Each row of a before or after table is a point. The points were changed in one or more steps. Then noise was added and the rows were shuffled. The steps act on columns, c1 being the first. What was done? A step turns or swaps two columns, mirrors them in a line or flattens them onto one, adds a multiple of one to another, or multiplies or shifts one. Angles are multiples of 10 degrees, from the lower column toward the higher: turns from -170 to 170, lines from 10 to 170 but not 90. Use the fewest steps. Two steps may share a column if one is a turn and the other turns, adds or multiplies; they go together, in the order done. Otherwise the lowest column goes first.
(in the rows, 128 means zero)

Before (11 x 2):
[[215 132]
 [101 143]
 [129 152]
 [103 139]
 [136 143]
 [118 134]
 [114 193]
 [104 156]
 [108 176]
 [146 153]
 [104 134]]
After:
[[146 161]
 [144 125]
 [125 150]
 [131 139]
 [158 121]
 [133 159]
 [184 162]
 [168 163]
 [159  48]
 [152 135]
 [130 155]]
Steps: turn c1 and c2 by -70 degrees

Before:
[[173 119 155 118 120  79]
 [110 149 139 121 118  85]
 [148 164 140 152 109  74]
 [124  74  91  81 108  72]
 [128 168 124 126 125 114]
 [128 136  87 155 120  88]
 [110  73 116 147 119 144]
 [ 96 145 144  97  98 208]
 [119 123 116 149 153 182]
 [122  53 109 139 136 154]
 [ 97 158 153 141 119  90]
 [110 157  97 152 166  72]]
After (12 x 6):
[[152 157  94 108  65 105]
 [149 166 141 146  82 156]
 [158 134  88 129  89 142]
 [ 96 142 143  98 213 144]
 [ 79  75  89 125  79 156]
 [119 118 156 169  83 142]
 [124 149 141 112  87 144]
 [151  76 115 108 144 134]
 [139  56 106 124 149 116]
 [125 167 125 131 113 131]
 [135 159 149  93  94 143]
 [151 123 115 119 174  92]]
Steps: swap c1 and c4; turn c5 and c6 by -100 degrees

Before (10 x 12):
[[160 135 150  88 131 127 160 126 124 100 171 128]
 [115  91 132 123 105 101 107 169 135 150 133 103]
 [120 133 119  89 111  98 143 117 110 103 129 113]
 [127 141 150 106 119 120 121 165 156 157 131 120]
 [117 141 134 133  95 124 134 135 127  94 131 124]
 [135 130 112 124 130 182 145 156 133 149  99 114]
 [104 128  88 141 123 122 151 149 129  99 129 111]
 [129 135 152 123 137 167 112 137 166 129 129 113]
 [ 87 124 115 109  97 163  87 102 117 169 152 148]
 [127 115  90 158 107 151 133 118 141 149 140 103]]
After, 10 rows:
[[134 131  80 115 129 183 143 132 156 149  99 137]
 [116 140 148 123  96 127 134 127 134  95 131 125]
 [120 133 102 128 110  98 142 111 119 104 129 168]
 [127 141 192 128 121 119 119 155 167 157 131 153]
 [128 136 200 115 137 169 113 166 140 128 129 136]
 [126 114  14  95 107 152 132 142 118 149 138 107]
 [ 85 124  88 154  98 164  87 116 102 169 151 139]
 [115  89 140 107 106 102 108 133 167 149 132 143]
 [160 134 194 142 131 127 159 125 125 101 170 164]
 [104 129   9 110 122 120 150 130 150  98 132 122]]
Steps: multiply c3 by 3; turn c4 and c12 by -110 degrees; swap c8 and c9

Before, 8 rows:
[[141 160 109 142 115  86 155 110 124 113 156  89 161 136 116 132  98  97
  159  92 110 118 167 142]
 [152 163 135 137 178 120 103 155 137 111  92 102 108 130  65 146  94  82
  110 147 135 133 118 119]
 [132 129 112 123 128 170 143 111 156 192 175  63 110 109 150  95  94 118
  135 101 102 182  90 126]
 [159 177 116 136 114 166  94 114 139 120 184 151 170  59  63 151 127  85
  137  75 177  95 162 164]
 [182 189 132 161 137 138 107 147 137 124 121 148 104 139 127 159 157 151
  130 132 164 186  76 130]
 [153 102 176 200 174 133 141 157  72 111 105 123 152  95 137 109 161 131
  140 100 130 156 126 124]
 [113  91 108 102 186 120 132  64 154 107 124 128  94 147 136  99 117 154
  115 109 105 125 112 118]
 [118  93 164 198 103 178  81 107 127 163  98 120 187 114 150 158  84  92
  199 144 113 159  78 159]]
After (8 x 24):
[[160 175 119 136 115 162  60 112 137 168 182 150 167  93 188 151 127  86
  137  74  72  93 161 164]
 [144 164 110 138 117  85 137 111 124 162 158  90 163 153 116 133 101  96
  160  91 111 118 168 143]
 [118  94 163 196 101 183 119 108 127 215  97 120 186  83 109 158  81  94
  196 143 147 158  79 154]
 [152  99 176 200 173 133  95 160  72 163 106 123 152 141 128 110 159 132
  140 101 140 158 126 124]
 [151 161 132 138 181 119 132 159 136 163  91 105 107 104 147 145  89  80
  108 148  68 134 117 118]
 [117  93 107 101 186 121 144  65 152 155 122 128  93 137 103  99 115 155
  117 103 132 127 111 119]
 [130 128 112 120 131 171 112 114 157 240 173  62 112 146  96  94  97 115
  131 102 143 176  89 126]
 [182 191 130 160 135 138 139 146 133 180 124 149 104 106 163 158 158 152
  127 133 134 184  71 132]]
Steps: swap c7 and c14; shift c10 by 50; mirror c15 and c21 in the line at 50 degrees

Before, 9 rows:
[[145  48 124 134 138  81 101 141 138  89 138 117 145 125 118 180 115 126
  124 109 145 121 127  99 107 157 135 133 136 135  93 126 106 122 141 166
   82 150 159 137 191 125 140 115  58 100 186 151 122 121 133 101 130 128
  127 120 158 132 140 163 151 151 110 159]
 [145  98  90 100 163 113  91 134 110  80  82 154 123  92 164 151 126 125
  134  93 103 107 136 124 149 155 130  66 138 106 106 142  91 119 106 202
  105 144  90  83  96 125 141 109  98 137 120 111 113 150 112 174 162 159
   95 109 110 146 114  76 111 146 103 111]
 [114  94 138 134  89  78 116 101  95 137 129  72  90  95 155  96 126 140
  145  78 121 123 172  88 121 132  70  72  80 181 118 137 165 120 187 109
  133 104 170  72 169 140  97  80 124 139 138 180 131 154  66  91  82 169
  157 113 151 101 112 168 153 152 105 120]
 [165 118 123 136 175 168 150  84  80  80  80 144  70 169  99 150  92  85
   56 146 170 157 139 113 144 102  80 151 146 124 132 131 156 144 176 108
  127 156 130  79 123 149 161 137 142  95 102 194 130 109 118 141 166 121
  161 139  69 159 154 100 130 112 141 102]
 [109 131 133 151 116  88 107 138 106 146 134  77  59 111 101 175  92 175
   93 173 151 131 102 103 104 143  92 130 161 172  57 122  78 209 104 110
  132  98 152 155  96 139 167 136  80 114 135 138 168 155 113 149 145  88
  111  96  72 119  93 175 133  96 156 176]
 [103  93 126 117 164 168 160  93 132  79 107 142  69 134 123 115 151 110
  121 131  86 168  98 156 131 103  62  82 102 127  96  56  92 121 187 109
  172 171 150  82 110 164 126  75 116  95 159 115 107 101  67  89 172 110
   94 126 123 100 164 176 110 132  90 166]
 [109  40 113 106 117 163 111 133 150 140 143 139 121 109 111 121 100  90
  145  86 168 149 152 107 161 137 101 102 126 136 136  78 109 207 120 109
  108 141 165 147 164  74 142 102 131  61 118 125 169 134 105 162 136 140
  177  88 143 103  85 121  71 136 149  99]
 [162 127  89 110 173 121 150 173 125 115 163 163 148 141 145 180 103 176
  143 104 165  98 142 112 123 134 109 157 110 120 129 123 107 121 107 159
  122  80 152 163 103 159 121 149  88 114 141 161 100 107 140  90  92 100
  151 103 140 192 174 127 122 119 115  80]
 [ 88 127 153 132 158 124  85 180  79  82 125 123 150  77 178 112 169 161
  103 166  86 136 148 136 104 155 143  79  81 101 115 140 126 135 128 179
  164  88  86 141  98  97 143 134 116 145 159 155 105 147 100 101  98  92
  163 174  79 100 137 138 149  81 137 122]]
After, 9 rows:
[[103  91 126 117 165 170 159  93 131  79 108 141  70 134 123 115 149 100
  122 132  86 168  98 155 129 104  61  83 101 128  96  55  92 122 188 109
  172 172 149  82 111 166 142  74 115  95 159 116 106  99  66  89 166 109
   93 126 123 100 164 176 109 132  88 166]
 [145  47 124 134 136  82 102 141 139  89 138 118 144 124 118 180 115 125
  124 108 146 121 127  99 107 157 135 133 137 135  91 126 106 122 141 166
   81 149 159 136 191 124 131 115  57  99 185 151 122 120 133 101 135 127
  128 119 159 131 140 162 151 150 111 160]
 [109 131 133 152 114  90 108 139 105 146 134  77  59 112 102 175  93 201
   92 172 152 130 102 103 103 143  91 130 161 171  56 121  78 209 105 111
  133  97 153 155  95 138 138 136  80 114 136 139 168 155 113 148 155  90
  111  96  72 119  93 176 134  97 158 176]
 [145  98  91  99 163 113  91 135 109  78  82 152 123  93 165 150 126 122
  136  92 103 106 137 125 149 155 131  65 139 105 107 142  90 119 107 202
  104 143  91  83  95 125 140 111  99 137 120 111 113 149 110 173 161 159
   94 109 110 146 114  77 110 146 104 110]
 [165 117 123 138 176 168 149  84  78  81  79 142  69 168  99 148  91  59
   57 146 171 157 138 114 144 102  80 151 147 124 132 131 157 143 175 106
  128 155 130  78 122 149 144 137 143  95 102 195 130 108 117 142 172 121
  163 138  70 159 155 101 131 112 140 102]
 [108  40 113 105 117 163 111 133 149 140 144 140 121 108 112 120 101  67
  146  86 168 151 151 107 161 137 100 103 126 136 137  79 109 206 119 110
  110 142 165 147 163  74 132 102 132  62 118 125 167 135 105 163 139 139
  177  88 143 105  85 121  73 136 150 100]
 [162 128  89 110 172 123 151 171 126 116 163 163 147 140 144 181 103 204
  144 104 165  98 141 112 122 133 109 156 111 123 130 123 106 120 106 159
  122  78 153 163 104 159 115 150  87 113 141 160 101 107 138  91  94 101
  150 102 140 191 173 127 122 118 115  81]
 [114  94 138 133  89  77 114 102  95 136 129  71  89  95 156  96 126 147
  146  79 121 124 172  88 121 132  70  72  79 181 119 137 166 121 187 110
  132 104 170  73 169 141 110  79 123 139 138 179 132 155  67  92  78 170
  157 113 152 100 111 170 154 152 105 120]
 [ 87 127 154 131 157 124  84 181  78  82 124 122 149  77 177 111 169 180
  101 165  87 137 147 136 104 154 141  78  82 101 114 138 126 134 127 180
  165  88  85 142  99  96 121 134 116 146 160 155 106 146 100 100 104  92
  163 174  79 100 136 139 148  80 138 122]]
Steps: multiply c18 by 1.6; flatten c43 and c53 onto the line at 70 degrees

Before:
[[ 63 159 120 164 112 147 139 144 129 113 125  96 142 150 109 118 147  81
   79  79 142 162 128 158  75 140 125 150 113 114 141  97  84  99  82 157
   77 150 131 165 163  94 154 135 182  87 124  95 157 120 169 148  81 149
  168 149 118  96  73 114 124 131 136 143]
 [129 113 156  84 161 131 178 179 142  94 138 136 152  86 129 134 149 164
  128 158 111 151 165 156  80 145 108 163 167 159 191 116 112 154  70 138
   94 132  89 175 142 159 126 127 110 130 169 117 118 109  96 183 148 156
  107 128 145 108 163 161 161 173 149 157]
 [ 98 118 105 104 153 115 116 114 121 131 149  87 116 124 131 150  80 155
  120 136 185 133 118 118 137  95 123 144 169 150 151  88 116  61 142 116
   92  72 154 105  85 174 128 132 125 124 113 140 130 126 155 137 143 168
  159 169 135 119 151 123  88 186  83 104]
 [145  97 165 165 183 111  84 106 150 172  96 163  66 158 108  78 143  87
  116  74 154  69 169  66  80 104 173 104 115  92 126 111 124 126  89 162
  162 161  92  88 116 159 103 158 168  81 168 181 161 144 147 117 104 174
  171 115  75  77  65 133 169  91  68  94]
 [148 127 108  78 108 168 114  94 134 112 153 100  61 132 151 157  62 133
  170 125 109 148 165 159 108 128 181 154 112 135 103  93  88 121 138 111
   77  73 110 117 146 140 139 135 164 109 143 172  88 127 113 144 138 101
  151 152 115  85 122 133 162 123  85  89]
 [102  68 131 101 172 180 150 125 117 100 187 136 118 153  99 126 127 112
   87 125 131 129  86  65 106 141 116 141 155 135 106 173 165  73 129 126
  156 159 169  91  81 167 153 147 116 117 138 103  97 184 170 167 128 175
  181 167 157 147 154  80 101 147 111 163]
 [ 85  90 119  95 105 176 122 117 129 163 122 174 153 164 121 139  76  83
  113 110 178  69 170 148 128 146 124 116 114  91 100 153 101 155 162 159
  115 117 121  93 119 117 155 154 194  89 154 118 169 145 165 122 145 113
   99 129 139 156 135 139  83 127  91 141]
 [ 63 125  71  86  93 151 108 155 159  88  89 123 146  84  72 151 123 143
  146 130 185 110 105 146 156 126 124 137 102 138 144 142 155  81 117  96
  162 130 123 165 152 143 140 104 124 133 139 150  89 105  91 118 102  89
  129 105  83 131  97 170 152 145 139 173]
 [ 53 142 129 161 182 109 150 159  81 151  86  76 145 172 125 102 118 154
  109 108 129 154 117 147 156 162 189 150 127  89 117  86 175 142  78 133
  103 146 171 168 141  98 142  97 134 123 102 161  83  95 130 115 104 161
  126 135 158 114 123 131 114 137 133 137]
 [129 156 110  96 160 115 105 166  90 148 176 164  73 122 142 152 136  96
   86 122 189 105  90 161  62 156 150  76 171  89 122 141 113 153 113  72
  114 119 128 117 108 146  87  70 181  89 135 102 117  89 103 181 128 149
  165 134 125  93  75 137  89  91  94 101]]
After, 10 rows:
[[ 84  91 119  98 105 174 125 121 127 139 120 173 154 145 126 137  77  84
  119 127 170  65  90 150 133 145 129 114 115  90 101 153  98 157 163 157
  118 112 121  95 120 121 152 155 195  89 153 114 171 145 164 124 149 111
  101 131 141 157 133 135  82 157  89 142]
 [ 64 159 119 163 112 147 135 143 128  95 127  97 144 131 106 120 150  84
   81 141 140 160 126 155  76 141 123 158 113 117 142  91  89 102  86 157
   97 150 130 164 168  97 156 138 184  90 125  96 156 119 167 148  81 153
  169 151 116 102  72 112 121 125 134 144]
 [126 114 154  80 161 132 176 180 142 123 139 134 149  62 128 137 147 161
  127 143 111 148  71 155  80 145 108 164 165 162 193 114 112 152  72 137
   86 133  91 176 141 156 125 125 111 132 169 117 122 109  95 182 148 154
  106 126 145 103 161 162 161 124 149 156]
 [146  97 167 168 184 112  85 104 150 226  94 159  68 137 107  79 142  89
  112 110 153  70 118  66  83 102 173 101 114  91 127 110 123 123  88 166
  174 161  85  90 115 158  98 156 172  79 171 181 163 145 150 118 103 175
  175 113  72  79  61 131 169 182  67  93]
 [ 55 147 133 159 181 107 147 163  81 203  85  77 145 158 131 100 115 153
  113 134 127 156 136 151 156 163 191 151 125  91 120  87 173 141  81 132
  115 147 173 166 140  98 142  99 133 119 100 158  83  90 130 116 106 161
  122 138 154 112 127 130 113 114 132 138]
 [150 126 111  80 106 166 112  95 130  96 150  98  60 112 150 156  61 134
  168 143 108 146 100 165 107 130 182 154 112 137 103  96  90 120 139 112
   86  67 110 117 144 137 138 135 160 111 141 173  90 130 111 143 141  97
  148 150 116  82 122 131 164 157  90  91]
 [ 95 118 107 104 155 115 118 117 118 155 148  87 117 104 135 150  80 155
  119 145 184 135 100 116 138  94 124 145 167 151 153  86 115  57 144 113
   96  72 156 106  85 177 129 131 124 127 113 140 132 125 155 140 143 167
  156 170 135 118 153 123  91  82  79 101]
 [ 63 128  73  87  90 154 110 157 160  53  90 119 149  62  72 152 120 143
  146 121 187 113 134 145 158 124 128 135 103 139 143 146 152  80 122  94
  161 126 118 168 151 140 139 107 129 129 138 153  93 105  91 115 100  90
  129 105  82 130  97 169 149  99 137 175]
 [131 159 115  95 159 116 104 163  90 179 177 166  72 103 144 153 134  97
   86 136 188 106 180 159  62 153 151  73 175  90 120 142 114 151 112  71
  117 121 127 116 109 149  86  71 182  88 136  99 116  87 108 181 128 151
  163 132 126  93  75 137  89 131  92 100]
 [104  69 131 105 172 182 150 121 119 143 185 134 120 129  99 127 132 112
   87 121 127 131 154  66 105 142 117 141 153 135 102 173 162  73 132 124
  152 154 167  92  80 168 154 148 115 119 140 104  93 182 169 167 126 173
  179 168 158 144 153  82 102  86 109 160]]
Steps: add 1 times c5 to c10; shift c14 by -20; flatten c20 and c37 onto the line at 110 degrees; turn c23 and c62 by 140 degrees

Before:
[[142  84 142  93 123  99 129 180 125 140 155 136 149 131 152 169 113 103
  115 142 109 164 172 115 178  49 106 110 123 131 113 137  97 159  73  86
  104 127 158 160 160 134  94  84 163 104  97 119 147 109 125 155  69 177
  108 132 108 114  88 144 118 136 126  92]
 [180 128 198 128 130  76 152 162 142 154 164 121  89  88  88  88 173 110
  103 155  99 101 196 135 148  77  88  93 128 119  97 121  83 156  74 165
   98 142 104  75 153 197  79 143 144  99 125 106 136 116 120  96  67 144
  169 128 174 166 122 159 139  98 109 136]
 [159  85 187 150 161 149 144 103 140 138 150 143 110 150 115 136 173  78
  119 148 136  98 123  89 130 113 117 108 110  78 164 144 148  83 144  90
  103 110  91 147 104 132  84  84 118 185  88 122 154 160 134 152 132 103
  117 125 128 114 126  90  96 166  92 144]
 [173  60 152 127  83  90  76 167 142 157 156 124 126 159 108 138 127  89
   81 160 123 144 150  93 127  88 171 111 181 108 146 108 158 137 100 126
  148 101 141  96 172 201 121 119 146 115 126 110 123 126 123 153  63  90
  122 143 155 175 150 116 104 142 100 125]
 [137 134 173 144  92 109 146 113 149 121  95 106 133 173 169 168  98 158
   94  98 166 152 190 138 174  53 133 144 197 170  96 137 134  81 142 123
   90 120 130 168 113 155 138 149  80  92 119 137 112 108 118 149 138 133
  114 136 145 115  98 131 162 109 121 106]
 [186  69 137  99 116  95 123 128  86 121 143 125 110 145 128 160  98 172
  171 116 156 119 140 168 161 129 108 129 127 115 163  96 149 112  86 112
  156 166 131 159 134 179  88 144  78 128  91 153 167 117 150 128 127 154
  189 134 153  94 105 147 149  88  91 168]
 [185 145 124 172 107  67  92 102 110 130  90  70 172 105 126 103 132  99
  146 107  91 155 139 129 176 118 168 166 120 169 166 112  97 149 128 118
  131 160 105 141  90 128  98 136 164 117 151 151 145 170 157  90 124 114
   93 179 153 135 164 133 104 107 143  98]
 [136  88 164 126 151 151  94 187 148 189  78  73 140  94 156 164 177  98
  159 131 137 162 188 134 175  79 107 129 139 168 173 109 110  88 116  99
  111 142 173 154 118 165  81  88 169 179 162 103 121 151 133 119 102 157
  176 115  92 148  91 109 181 159 168 107]
 [130  88 192 174 140  97  97 185 125 207 149  75  96 178 153 123 124  78
  147 186 130  94 120 122 155 123  91 102 152  82  85 145 157 121  63 166
  137  90 113 125  87 125 124 127  82 118 152 181 123 178 149 106 115 173
  162 110 164 128 146 121 105 106 113 111]
 [125  66 193 174 128 142  90 146 125 164 161 126  99 108 117  98 102 121
  160 167 139 175 146 174  95  54 109 149 135 124 112 116 128 166 133 137
   96 111 100 125 162 120 116  96 115 184 108 179 183  87  76  87 103 115
   95 173 114 114  92 172 174 157 119 117]
 [172 112 139 143 141 107 140  99 138 161 134  90 142 171 110 181 176  92
  129 166 108 168 132  95 109  63 158  86 145  93 148 106 105 166 108 169
  152 101 127  84 167 138 148 128  79 174 163 183 115 150 133 160 109 130
  120 156 117 154 136  81 166 154 132 102]
 [ 99 137 169 120 176  83 154 183 165 120 131 108 119 120 149  96 149 134
   93 104 170 123 191 116 165 104 142 144 193 136 132 148  92 161 101 121
  167 148  95  77 128 173 157 146  99 158 161 164 100 152 113  65  87 180
  133  97  90 109 151 112 161 103  90 161]
 [176  73 168 174 151 116 148 193 109 128 150 143 100 109  85 131 133 122
  103  92 108 161 119 144 187 115 139 102 175  99  87 116 154  86 146 114
  147 156 124 114  83 112 140  96 170 128 146 127 157 173 161  94  98  98
  117  85  97 179 136 139 151 169 128 124]]
After (13 x 64):
[[138 135 174 145  91 108 140 114 151 112  95 105 134 175 167 113  95 159
  111  98 165 152 191 137 177  56 131 144 134 169  94 135 134  81 141 123
  167 120 129 169 112  87 140 147  81  95 121 136 109 106 117 147 139 197
  114 134 167 115 121 129 160  94 123 108]
 [175  71 167 175 153 116 144 193 111 114 148 145  99 107  87 158 134 122
  169  91 107 161 120 143 187 115 137 100  99  98  85 117 154  85 148 115
  110 156 123 115  82 142 139  99 170 127 146 126 154 171 161  95 100 176
  118  85 130 180 127 140 150 101 130 126]
 [126  65 194 173 126 139 121 143 124 179 160 125 101 106 116 141 101 120
  159 166 140 178 149 173  91  53 110 148 114 123 111 119 131 166 132 135
  160 110 100 122 161 112 116  96 116 182 111 179 184  88  76  89 103 130
   95 173 100 112  96 170 173 161 118 118]
 [156  87 186 150 165 150 145 102 141 124 148 146 110 149 117 130 173  80
  168 149 137  99 126  88 127 111 116 108 106  79 163 142 150  84 141  89
  154 113  94 145 104 123  83  80 119 183  87 124 154 158 133 152 132 109
  118 126 135 114 129  90  97 118  92 145]
 [137  87 161 126 150 153 141 186 149 198  77  73 139  94 156 163 178 100
  159 131 135 161 185 137 176  79 109 127 157 168 175 107 107  88 118  98
  146 141 173 154 120  73  78  87 169 180 163 101 122 152 133 119 103 140
  173 115 166 150 124 110 182 158 170 108]
 [179 131 199 129 130  76 166 161 142 133 162 121  92  89  88  83 176 111
   96 157  97 103 198 135 148  75  87  94 145 120  97 120  84 156  74 166
  158 140 105  75 152  72  80 147 141 100 126 105 136 116 119  96  64 126
  168 129  86 164 166 160 139 103 108 135]
 [173  59 153 128  83  92 106 168 142 184 156 125 126 159 109  99 125  88
  141 162 124 145 150  92 128  86 172 110  88 107 146 108 158 136 100 128
  106  99 140  97 174  87 120 121 147 116 126 112 125 125 122 156  63 180
  122 142 139 174 190 117 105  82 100 127]
 [100 132 165 118 175  84 142 185 165 103 130 107 119 119 146 165 151 132
  102 103 169 121 191 116 163 103 142 145 184 136 135 148  92 161 102 122
   89 148  97  74 127 108 159 144  99 160 162 162 100 153 113  65  87 191
  134  96  97 109 175 110 160  90  87 161]
 [185  71 138 101 115  96 118 128  86 127 144 124 114 147 126 102 100 175
   88 115 159 120 143 168 158 128 111 131 152 115 165  95 149 111  87 113
  101 164 133 160 134  75  88 145  78 129  94 155 165 116 148 129 126 126
  186 133 161  95 142 149 148 172  91 168]
 [170 110 141 144 142 106 158 102 137 144 134  92 146 169 110 136 175  93
  155 164 109 168 134  96 112  64 157  85 131  92 149 107 107 165 111 169
  103  99 129  84 167 125 147 127  80 176 162 182 114 151 132 160 108 143
  123 158 183 156 144  82 167 131 134 100]
 [140  82 144  92 122 102 136 179 123 137 157 135 148 130 152 147 111 102
  137 145 111 163 172 116 178  48 105 109 177 131 112 138  98 160  74  87
  153 128 159 162 160 100  93  85 164 104  97 119 147 108 126 156  69 122
  107 132 170 114 102 145 117 114 128  94]
 [184 146 124 173 108  67 102 102 106 153  89  68 172 106 127 104 132 101
  107 106  89 157 138 129 177 122 168 167 116 169 166 115  97 150 129 118
  126 159 103 140  91 152  98 133 167 116 151 150 143 170 158  90 122 121
   93 177 102 136 158 137 105 144 144  99]
 [133  90 193 174 143  94 156 186 126 209 146  75  97 179 154  93 125  78
  106 185 129  94 120 121 154 123  95 103 173  81  85 146 157 121  62 165
  119  92 114 125  88 142 124 127  83 115 152 182 124 176 146 104 116 153
  162 112 124 128 140 121 105 146 114 109]]
Steps: turn c7 and c10 by -40 degrees; turn c16 and c57 by 90 degrees; swap c19 and c62; swap c29 and c54; multiply c37 by -1; mirror c42 and c59 in the line at 70 degrees
